Rows are points. Any point is a mix of the corners, with weights that add up to 1. It lies inside the corners' shape when no weight is negative. Say inside or outside, and name the corners with a negative weight.

Corners:
(1): [ 0.89 -0.24  0.07]
(2): [-0.22 -0.72 -0.27]
(3): [-0.28 -0.50  0.92]
(4): [-0.30  0.06 -0.26]
Points:
[ 0.08 -0.57  0.20] -> outside (4)
[-0.11 -0.03 -0.17] -> inside
[-0.58 -0.10 -0.21] -> outside (1)
[-0.16 -0.46  0.75] -> inside
[-0.11 -0.40  0.62] -> inside
[-0.03 -0.19 -0.35] -> outside (3)
[ 0.53 -0.31  0.22] -> inside
[ 0.32 -0.28  0.22] -> inside

Corners:
(1): [ 0.20 -0.06  0.01 -0.20 -0.64 -0.25 -0.52 -0.53  0.23]
(2): [ 0.03 -0.41  0.91  0.22 -0.85  0.06 -0.55 -0.81 -0.41]
(3): [-0.35 -0.29  0.14  0.56  0.81 -0.11 -0.40 -0.69  0.11]
(4): [ 0.50 -0.31 -0.11 -0.03  0.67  0.30  0.58 -0.32 -0.49]
(5): [ 0.79  0.11  0.13 -0.07  0.26 -0.07 -0.55 -0.17  0.16]
(6): [-0.05 -0.63  0.04 -0.14  0.25  0.71  0.70  0.26  0.50]
(7): [ 0.51  0.24  0.01  0.74 -0.06 -0.08 -0.43 -0.16 -0.04]
(8): [ 0.19 -0.10 -0.61  0.36  0.74  0.21 -0.36  0.78 -0.25]
(9): [ 0.65 -1.29 -0.03  0.36  0.64 -0.07 -0.24 -0.81 -0.18]
(10): [ 0.18  0.11  1.17 -0.19 -1.23 -0.31  0.38  0.04  0.06]
Points:
[ 0.31  0.18  0.06  0.02  0.03  0.00 -0.22  0.16  0.42] -> outside (2, 4, 9)
[-0.01 -0.11 -0.20  0.07  0.23  0.32  0.34  0.47  0.14] -> outside (2, 5, 9)
[ 0.18 -0.27  0.09  0.27  0.08 -0.05 -0.33 -0.34  0.09] -> outside (4)
[ 0.58 -0.35 -0.09  0.17  0.43 -0.11 -0.45 -0.92 -0.24] -> outside (6, 8, 10)
[ 0.34 -0.65  0.05 -0.03  0.45  0.09  0.14 -0.47  0.18] -> outside (2, 7, 8)
[ 0.29 -0.41  0.18 -0.01  0.07  0.12  0.22 -0.28  0.13] -> outside (2, 8)
[ 0.27 -0.16 -0.27  0.24  0.44  0.13 -0.28  0.31 -0.12] -> inside
[ 0.51 -0.42  0.03  0.22  0.31 -0.04 -0.23 -0.34  0.01] -> outside (2)

Corners:
(1): [ 0.43  0.08  0.12  0.28  0.21  0.01  0.16 -0.08  0.09 -0.27 -0.27  0.16
 -0.59 -0.28  0.52 -0.38 -0.31 -0.38]
(2): [ 0.30  0.02 -0.60 -0.44 -0.16 -0.21  0.13  0.36 -0.03 -0.19 -0.44  0.17
  0.39 -0.44 -0.06 -0.43 -0.15 -0.77]
(3): [ 0.86 -0.35  0.49  0.16  0.62  0.25 -0.68  0.68  0.86 -0.11 -0.45  0.23
  0.41  0.49 -0.62  1.27 -1.49 -0.53]
(4): [-0.01 -0.24  0.44 -0.57  0.76  0.36 -0.29  0.60 -0.53 -0.14 -0.06  0.10
  0.76  0.96  0.28 -0.28  0.04 -0.89]
(5): [ 0.26 -0.32  0.18 -0.15  0.06  0.04  0.38 -0.79  0.10  0.41 -0.23  0.19
 -0.47  0.40  0.12 -0.42 -0.19 -0.01]
(6): [-0.71 -0.06  0.44  0.37  0.48  0.03 -0.06 -0.07  0.21  0.15 -0.26  0.44
 -0.16 -0.27 -0.22 -0.20 -0.34 -0.24]
(7): [ 0.32 -0.26 -0.21  0.29 -0.56  0.83 -0.15  0.47 -0.30  0.05 -0.54  0.29
 -0.62 -0.53 -0.07  0.60 -0.06 -0.46]
(8): [ 0.78 -0.07  0.45  0.73 -0.11 -0.26 -0.56  0.53 -0.13  0.33 -0.24  0.21
 -0.20 -0.18 -0.05  0.87 -0.27 -0.18]
(9): [ 0.38 -0.45  0.30  0.11  0.31  0.11 -0.25  0.32  0.33 -0.26  0.44  0.27
  0.30 -0.15 -0.49 -0.23 -0.62 -0.64]
(10): [ 0.40  0.18  0.08  0.26  0.31  0.03  0.22  0.39  0.47 -0.07 -0.41 -0.14
  0.32 -0.46 -0.78 -0.19 -0.17 -0.20]
(11): [-0.05 -0.42  0.29 -0.22  0.52  0.13  0.47  0.13 -0.35 -0.19 -0.08  0.24
  0.66 -0.35 -0.10 -0.08 -0.17 -0.32]
(12): [-0.37 -0.21  0.32  0.46  0.26 -0.25  0.52  0.32  1.07 -0.12  0.25 -0.16
 -0.14 -0.44 -0.29  0.05  0.40  0.07]
(13): [ 0.34 -0.34 -0.55  0.44  0.23  0.51 -0.02  0.55 -0.44  0.27 -0.43  0.19
 -0.25 -0.31  0.20 -0.11 -0.22 -0.41]
(14): [ 0.38 -0.30 -0.13 -1.79  0.49  0.04 -0.32  0.28  0.22 -0.40  0.49 -0.29
 -0.14 -0.01 -0.16 -0.55 -0.31 -0.01]
(15): [-0.27  0.72  0.38  0.57  0.04  0.02 -0.11 -0.03  0.55  0.60  0.78 -0.03
 -0.22 -0.62  0.68 -0.05  0.00  0.22]
(16): [-0.82 -0.21 -0.07 -0.01 -0.18 -0.12  0.08  0.06 -0.42  0.12 -0.12 -0.99
  0.08  0.33  0.36 -0.57  0.43 -0.48]
(17): [ 0.62 -0.27 -0.91  0.28 -1.31  0.08  0.05  0.48 -0.46 -0.24 -0.59  0.14
  0.19  0.19 -0.16 -0.30 -0.48 -0.19]
(18): [-0.04  0.10  0.36  0.53  0.01  0.12 -0.13 -0.32  0.34  0.08 -0.33 -0.14
  0.04 -0.57  0.38 -0.15  0.80  0.28]
(19): [ 0.08  1.48 -0.48 -0.35  0.62 -0.18 -0.45 -1.36 -0.10 -0.55  1.68 -0.60
  0.83  1.31  0.48 -0.54  0.59  0.38]
Points:
[ 0.16 -0.08 -0.05  0.03  0.10  0.11 -0.04  0.19  0.00 -0.06 -0.03  0.01
  0.00 -0.01  0.01 -0.11 -0.20 -0.31] -> outside (18)
[ 0.33 -0.10  0.08  0.05  0.18  0.07 -0.04  0.15  0.12 -0.01 -0.08  0.19
  0.06 -0.14 -0.09 -0.02 -0.26 -0.27] -> outside (16)
[ 0.42  0.00 -0.18  0.06 -0.17  0.05 -0.16  0.15  0.23 -0.01 -0.06 -0.09
 -0.12 -0.14 -0.01  0.00 -0.21 -0.14] -> outside (4, 6, 11)
[ 0.09 -0.04 -0.02  0.19 -0.04  0.03  0.07 -0.12  0.00 -0.12 -0.06 -0.02
  0.27  0.06 -0.19  0.02  0.00 -0.15] -> outside (1, 4, 13, 14, 15)
[ 0.20 -0.10  0.30  0.17  0.42  0.14 -0.06  0.07  0.22  0.07  0.03  0.18
 -0.05 -0.15 -0.08  0.05 -0.19 -0.17] -> outside (2, 16, 17)
